Every row gives one point. Examples show where two turns around zero, p and q, send a point. Write where each new point lands after one turn and then the other. Backwards means that the second turn is done in reverse. Each puzzle has new turns, and all numbers are rounded.

Turn p:
[-1.6 -0.9  4.6] => [-0.3 -0.8  4.9]
[-0.1  2.2 -2.0] => [ 0.0  2.3 -1.9]
[ 6.3  0.0 -6.0] => [ 3.8 -1.3 -7.7]
[-1.6 -1.7 -1.2] => [-2.4 -1.0 -0.6]
[-3.0  0.4  4.6] => [-1.1  0.8  5.3]
Turn q:
[4.3 1.0 0.5] => [4.3 0.8 0.5]
[ 1.3 -6.0  2.2] => [ 0.4 -4.6  4.6]
[ 0.3  1.3 -2.1] => [ 0.6  0.3 -2.4]
[-3.2  3.6 -3.5] => [-2.5  2.0 -5.0]
[-5.3  0.1  5.4] => [-5.7  2.7  4.2]
[ 2.5  0.0 -2.5] => [ 2.7 -1.2 -2.0]
Where do these land?
p, then q: [ 1.0 -3.2 -0.1] => [-0.5 -3.2  1.0]
q, then p: [ 4.6  4.0 -0.6] => [ 5.0  1.5 -3.2]
q, then p: [-2.5 -4.4  3.3] => [-2.3 -1.8  5.3]
q, then p: [-3.1  3.6 -2.7] => [-2.8  3.4 -3.2]

Turn p:
[-2.3  4.0  1.9  2.4] => [-2.6  2.4  3.5  2.4]
[-2.1  1.1 -2.2  5.5] => [-4.3  3.0 -2.1  3.0]
[ 1.4  4.4 -0.6 -3.5] => [ 2.6  3.2  3.0 -2.7]
[-4.2  0.6 -1.4  1.5] => [-4.6  0.9  0.0 -0.5]
[ 3.6 -3.2  0.5 -2.3] => [ 4.1 -2.8 -1.7 -0.8]
[ 3.6 -6.8  1.7 -3.5] => [ 4.7 -6.6 -2.7 -1.3]
Turn q:
[ 0.9 -7.3  1.0  2.0] => [ 2.4 -5.0  4.4  3.0]
[ 2.8 -2.4  1.8 -5.4] => [ 4.7 -1.3  1.5 -4.4]
[-1.3  3.8 -1.3  1.5] => [-2.8  2.3 -2.5  0.7]
[-2.8 -6.8  2.5  0.5] => [ 0.1 -3.4  6.9  1.1]
[-1.0  2.7 -3.8  0.3] => [-3.1 -0.2 -3.6 -0.5]
[ 2.8  5.0  0.0 -0.6] => [ 1.4  3.5 -4.3 -0.8]
[-1.4  4.9 -0.3  1.7] => [-2.7  3.8 -2.5  0.9]
Where do these land?
q, then p: [-0.9  6.2 -4.6  1.4] => [-4.9  4.3 -1.9 -4.0]
p, then q: [-0.8 -4.9  2.7 -3.7] => [ 2.7 -4.9  3.6 -1.2]
p, then q: [ 3.2 -1.8  3.8 -3.3] => [ 5.6 -2.3  1.1  1.1]
q, then p backwards: [-1.4  2.3  5.1  2.6] => [0.8 5.7 0.1 2.5]
p, then q: [ 2.8 -1.3 -0.7 -0.3] => [ 1.4 -1.7 -2.3  0.3]
q, then p: [-0.2  4.0 -1.8  2.0] => [-3.0  3.5 -1.0 -1.1]
p, then q: [-2.7 -4.6 -4.5  1.4] => [-5.0 -4.3 -0.9 -2.7]

Turn p:
[-0.2 11.3 -1.6  3.3 -0.8  1.2  1.3 -1.4] => [ 0.1  6.0 -6.7  4.3 -0.4  4.3  4.2 -3.5]
[ 0.0 -5.0  2.8  1.4  0.4 -2.0  0.3 -0.9] => [-0.8 -3.4  2.7 -0.6  1.7 -3.7 -1.2 -1.4]
[-2.8  3.6  2.6  1.0 -1.8  5.5  1.3 -0.8] => [-3.3  2.0  1.4  2.8  2.0  5.1  3.0 -0.9]
[ 3.5 -0.3  1.9  0.2  1.6  2.8 -0.6  1.6] => [ 1.9  0.4  2.2  2.0  0.6  2.1 -3.4 -0.7]
[ 3.6 -2.7  1.3 -6.6 -2.8 -3.2  1.8 -0.2] => [ 1.5  1.1  4.9 -5.1 -5.2 -2.3 -0.7 -1.3]
[ 0.7 -3.4 -4.5  2.9  1.3  3.8  2.1  0.3] => [ 3.5 -5.3  0.0  2.6  0.6  1.9  1.5  2.8]
[ 1.0 -1.9  2.8 -2.4 -2.5 -3.1 -6.2  0.3] => [-4.4  0.3  0.4 -2.9 -2.6 -2.2 -5.6 -0.6]
[-2.1  0.9  3.3 -1.3 -2.9 -1.4  2.0  5.8] => [-2.4  4.8  3.8  2.3 -1.1 -3.2  1.0  2.3]
[ 1.0 -5.5  2.4  0.8 -2.1 -0.8  1.3 -0.8] => [-1.0 -4.0  4.3  0.0 -0.7 -2.7 -0.3 -1.5]
[-1.5 -3.4 -2.1  1.3  8.0  0.5 -2.3 -1.7] => [ 3.0 -3.9 -2.8 -2.4  6.5  0.0 -2.7  2.2]
[-3.1  6.4 -8.7 -0.5  1.4 -3.4 -1.1 -2.2] => [  1.7   2.1 -10.2  -2.9  -1.5   0.7   4.1   2.4]
Turn q:
[ 2.8  0.2  0.8  4.7 -0.7 -1.2  4.7 -2.2] => [ 1.6  1.2  3.6  4.4  0.2 -1.1  1.0 -4.6]
[ 4.4  4.9  4.0 -3.2  0.7 -3.5 -1.2  1.1] => [-1.3  2.0  4.0 -2.0  3.7 -1.3 -6.6  0.9]
[-6.7  0.7 -5.6  0.8  3.2  3.5 -3.4 -1.4] => [-1.9  0.6 -9.6  0.5 -3.5  1.7  1.3  0.6]
[ 3.3  1.6 -4.5 -5.4 -3.3 -4.6  7.0  1.0] => [ 2.4  4.4  2.3 -6.0  5.5 -4.6  3.3 -4.0]
[-1.6 -3.1  4.6  0.0  2.7 -0.1 -0.7  0.0] => [-2.9 -2.5  1.4  2.6  1.4  2.5  0.7  3.0]
[ 0.9  3.6  4.8  1.6 -1.4  3.0  0.4  2.4] => [ 0.4  3.0  4.1  1.7 -3.2 -0.1 -2.6  3.2]
[ 1.4  1.0  0.1  2.1  1.8  1.6 -2.5  4.0] => [ 3.1  0.0 -1.3  2.0 -0.5 -0.3 -2.9  3.4]
[-1.3 -4.2 -6.7 -2.7  0.0  2.8 -1.6 -3.7] => [ 1.4 -2.2 -5.7 -4.0 -0.8  4.0  3.7 -3.1]
[-3.2 -4.8  2.5  2.0 -3.0 -1.6 -2.7 -1.3] => [-2.8 -6.5  1.2  0.8 -2.7 -0.7  2.2  0.5]
Where do these land?
p, then q backwards: [-2.4  1.8  1.9  4.6 -4.4  3.8  0.0 -2.2] => [-3.6 -2.8  2.5  1.9  3.0 -0.6  1.7 -5.4]
q, then p: [ 0.4  0.3  3.2 -1.2  3.3  4.0  1.1  3.5] => [ 0.8  3.5  0.7  5.2  0.8  1.8 -1.9  2.0]
q, then p: [ 4.6 -3.2 -1.8  3.4  5.6  2.6  0.4 -5.8] => [ 1.9 -6.7 -1.3  2.6  2.5  6.8 -0.5 -3.0]
q, then p: [ 5.6 -1.0 -3.8  4.2 -4.6 -5.6  0.6  1.3] => [ 2.4 -3.2 -0.2 -4.1 -1.5 -4.8 -3.6 -6.9]
q, then p: [-3.6 -2.7 -0.1 -0.1 -1.4  1.3 -3.8  2.6] => [ 0.3 -1.3  2.6  0.9 -3.2 -2.3  0.7  4.5]
q, then p backwards: [-2.1  1.4 -1.7 -4.7  2.9 -4.1 -0.4  2.4] => [-5.7  0.3  0.5 -0.1  3.8 -2.8 -2.8 -0.2]
p, then q: [ 1.5  3.9 -2.2  2.8 -3.5  3.7  4.6  1.3] => [ 3.6  2.9  3.2  4.1 -4.2 -0.7  2.0 -2.8]
p, then q: [-3.4  5.2  3.9  1.2  1.8 -0.5  4.9 -2.8] => [-2.9  6.6 -0.8  3.6  2.5  1.8  0.2 -4.0]
q, then p: [ 0.4 -5.4 -0.8 -5.7  0.0 -3.2 -1.9  0.3] => [ 3.7 -1.1  4.2 -4.5  2.9 -0.4 -0.6  3.8]
q, then p: [-0.9 -0.2  1.4 -4.5  0.1 -1.7 -5.7 -0.7] => [-2.0 -0.5  1.3 -3.8  0.7  0.5 -1.9  5.8]

Turn p:
[-2.2 -8.1  3.6 -0.3  0.9 -5.8  1.7  2.3  0.3] => [ 0.5 -4.9  4.9  2.6  2.6 -7.0  1.6 -3.0 -1.9]
[  0.0   2.2 -17.0   1.6  -2.5   0.8  -0.6   2.9  -0.4] => [ -1.6  -4.0 -14.9  -1.7  -2.4   0.6   4.5   2.5   6.0]
[ 2.8  0.3  2.7 -3.8 -3.2 -1.6 -5.2  0.2 -0.3] => [ 2.2  3.3  1.0 -1.5 -3.6 -3.6 -4.2 -2.4  1.2]
[-0.9  2.4  1.1  2.0 -3.5  2.0  3.1  0.9 -2.7] => [-0.7  0.3  0.3  2.7 -4.3  3.3  2.0  0.7 -2.1]
[ 3.5  1.9  2.0  2.4 -1.1  3.3 -3.1 -0.1  0.2] => [ 2.8  1.8 -0.5  0.4 -1.7  2.3 -4.5  2.5 -0.9]
[ -0.5  -2.4  -3.7  -2.7   1.4   2.4   1.6 -10.7  -1.0] => [-1.7 -3.3 -0.2 -6.1  3.1  6.8 -0.5 -6.5  2.0]
[-2.1 -1.3 -3.5 -0.2  2.5 -5.2 -2.9  2.9 -2.7] => [-1.2  0.2 -4.9  1.1  2.4 -5.9  1.4 -2.3 -1.1]
[-3.3  0.6  2.7  0.6 -0.5  2.7 -0.1 -1.2  2.8] => [-3.5 -0.1  3.2  0.8  0.2  1.9 -2.3  1.8  0.6]
[2.2 1.9 2.0 0.0 1.9 2.2 3.2 2.9 2.0] => [ 1.9  1.5  2.5 -0.7  0.3  0.9  2.3  5.0 -0.7]
[-0.4 -1.0  3.0  2.4  2.5  1.6  2.3  0.3 -0.3] => [ 0.3 -0.9  2.6  1.2  2.1  1.6  0.5  1.8 -3.3]
[ 1.7  1.9  3.3 -0.6  1.0 -5.4 -1.6 -3.0  2.5] => [ 2.3  4.1  2.8  1.9  3.1 -1.1 -1.5 -3.1  3.1]
[-0.8  1.6  3.8 -1.4  0.8  3.0  1.6  2.5 -0.3] => [-1.2  2.1  3.3 -0.9 -1.4  0.3  0.7  3.1 -2.9]
Turn q:
[-0.6  0.2  1.4  2.3 -0.3 -4.7 -2.2  1.5 -1.5] => [-1.8  2.6  0.5  0.3 -1.0 -5.1 -1.4 -0.3  0.0]
[-2.8  5.2 -0.6 -1.4 -0.7 -5.9 -1.9 -8.1  6.0] => [  3.7   0.7  -5.6  -2.6  -1.3  -3.3   2.1 -10.0   3.0]
[ 0.8 -4.4  5.0  2.5  0.9  0.9  1.5 -1.5 -5.5] => [-2.9  1.9  8.1 -0.3  0.3  0.4  1.8  0.2 -2.4]
[ 0.1 -4.3  0.0  0.4 -1.4  1.2 -0.8 -1.3  4.9] => [-0.2 -5.7  1.5  1.1  0.4  0.0 -0.5 -2.2  2.6]
[ 6.4 -2.9 -1.3 -1.9 -2.7  3.7  5.8  0.2 -2.3] => [ 1.3 -3.0  2.8  1.5 -0.1  3.3  6.8  6.1 -0.6]
[-3.6 -2.0 -3.8 -3.3  3.6 -2.3 -3.9  0.2 -2.1] => [ 1.2 -1.5 -1.3 -5.0 -1.8 -2.0 -4.8 -0.1 -4.3]
[-1.7  5.1  0.8  6.2  3.0  0.6  3.2  4.8  2.8] => [-3.4  3.9 -4.1  4.7  7.1  0.2 -1.6  0.1  0.3]
[-5.4 -3.3  0.5  0.5 -3.0  0.3  0.6 -1.3 -1.1] => [-5.4 -2.1  0.8 -1.4 -2.8  1.1  0.0 -2.6 -1.1]
[ 1.2  1.8 -3.2 -0.6 -0.6  3.1 -2.3  0.0 -1.4] => [ 2.9  0.1 -1.3  1.9 -2.5  2.5 -1.4  1.4 -1.6]
[ 5.6  4.6  1.3 -4.7  1.3  3.1  0.1  5.5  0.2] => [ 4.6  3.2 -1.3 -0.2  1.9  3.0 -0.8  7.4  4.2]
Where do these land?
q, then p: [ 5.9  3.8 -4.9 -1.6  0.0  3.7  2.1  0.8  5.0] => [ 6.2 -4.7 -3.7 -1.7  2.0  1.1  1.7  5.9  0.2]
q, then p backwards: [-0.3  3.0 -2.1  1.8  4.0  0.8  2.9  0.4 -0.4] => [ 0.4  1.6 -0.4  2.8  4.9 -0.5 -0.5 -0.3 -2.6]
p, then q: [ 1.8 -3.7 -0.8 -3.5 -2.4 -1.1 -1.9 -2.7 -4.8] => [ 3.4 -1.9  1.8 -2.4 -5.1 -0.4  3.7 -2.6 -0.5]
p, then q backwards: [ 2.3  3.8 -4.2 -5.8  2.1  1.1 -2.4 -0.6  4.4] => [-1.0  3.6  4.8 -6.5  0.6 -3.2  0.8  3.1  1.3]
p, then q: [-3.3 -6.1  1.8  4.1  0.0 -1.7 -0.7 -2.0  0.8] => [-1.4 -1.5  6.0  0.1  1.0 -2.7 -2.7 -3.5 -2.8]
q, then p backwards: [-5.1 -2.5  3.8  1.5 -5.3 -3.0  0.6 -3.4 -4.0] => [-6.1  0.9  1.5 -6.7 -4.1 -0.1  1.7 -0.2 -3.0]
p, then q: [-3.6 -1.9  0.2  5.2 -1.4 -2.8 -1.8  3.3 -1.2] => [-3.3 -0.2  0.8  3.5 -0.3 -4.6 -1.0 -1.7 -4.4]
p, then q: [ 1.7  6.4  3.2  4.1  3.0  6.0 -0.2  1.1 -0.4] => [ 0.0  5.2 -1.4  3.7 -0.4  4.6 -4.4  5.8 -0.8]
q, then p backwards: [-3.3 -2.8 -0.8 -2.5  1.7  1.5  1.5  5.8  3.0] => [-2.5 -2.3 -3.3  1.4  2.6  4.8 -2.6 -1.3  3.6]
p, then q: [ 3.9 -0.1  3.9 -3.4 -1.6 -4.5 -0.1 -2.7 -2.6] => [ 4.4  3.2  2.0  0.3 -1.4 -0.4  5.1 -3.2  2.5]
